Each row is a point. A path goes straight from each point to the next, and from the last back to the first. The post is the endless flat space through its rows: a point in 2 columns, a line in 3, a plane in 4, and so on, so that a path can go around it. Count how often the path circles the post. Going back the other way cancels.
In the rows, 128 means zero.

Post (1 x 2):
[[152 132]]
Path (21 x 2):
[[174 127]
 [178 146]
 [153 154]
 [134 165]
 [162 147]
 [167 131]
 [157 119]
 [141 111]
 [120 131]
 [137 151]
 [161 154]
 [171 138]
 [163 118]
 [127  89]
 [119 127]
 [131 159]
 [160 178]
 [146 177]
 [136 137]
 [108 105]
 [165  87]]
Times around: 1

Post (3 x 4):
[[ 69 106 106 152]
 [170 159 132 149]
 [125 116 108 150]]
Path:
[[127 118  91 157]
 [146 103  94 184]
 [122 121 154 162]
 [134 109 140 119]
 [152 146 116 134]
 [143 123  80 160]
 [127 140 124 176]
 [154 131 127 151]
 [110 166 156 127]
 [102 144 105 145]
 [109 141 101 174]
 [124 135 143 179]
 [108  60  97 133]
 [100 167 129 121]
 [106 126  78 143]
 [148  91  74 190]
 [102 102 117 166]
 [170 105 119 129]
 [ 95 163 135 138]
 [136 141 138 120]
 [ 92 100 136 125]
 [ 87 125 102 112]]
Times around: 4

Post:
[[144 160 181 107 150 174 118 153 112]
 [ 69 130 151 120 129 131 176 136 108]
 [ 93 126  98  94 110 121 141 152 132]
 [118 116 120 104 147 116 147 136 117]
 [140 133 106 119 125  97 116 122 154]
 [114  99 131 104 119 120 114 159 132]
 [165 129 127 125 100 109 154 105 125]
 [128 120 104 123 135 127 142 118 164]]
Path:
[[169 148 108  99 111 122 119 114 132]
 [115 115 151 106 153 123 135 142 140]
 [189 145 129 131 146 128  89 135 192]
 [ 70 138 108 135 119 143 134 157 162]
 [155 137  83 107 127 139  56 153 149]
 [ 93 146 114 165 133 136 130 100 193]
 [177 115 105  72 133 108  79 189 101]
 [124 173 141 128 133 149 105 154  99]
 [159 124 141 124 165 127 133 128 118]
 [ 32 111 135 160 156 138 219 143 148]
 [135 139 104 113  82 136 173 136 129]
 [154 171 125 115 111 140 118 141 111]
 [172 131  92  97  86 114 114 105 127]
 [111  90 159 128 109 129  89 127 166]
 [137 110 103 146 187 151 126  92 165]
 [114  80 104 112 116  91 190 127  91]
 [128 126  83 100 173 117 170 147 155]
 [142 119 154 102 173 106 135 126 147]
 [137 100 110  90 144 109 160 114 142]
 [167 143  70  88 116 127 117 112 167]
 [119 142  93 115 126 117 122 116 156]
 [138 103 145 135 116 126 135 134 105]
 [140 121 119  86 124 129 111 144 112]
 [ 75  81  78  83 130 112 161 138 129]
 [ 74  99  79  94 148 122 141 139 140]
 [166 150 128 121  75 137 117 140 116]
 [ 46 113 134 117 161 113 158 179 106]
 [133 150 130 111 113  95 137 164 143]
 [180 165 107 116 112 129 102 127 151]
 [ 87 135 132 103  98 115 164 131  69]]
Times around: 0
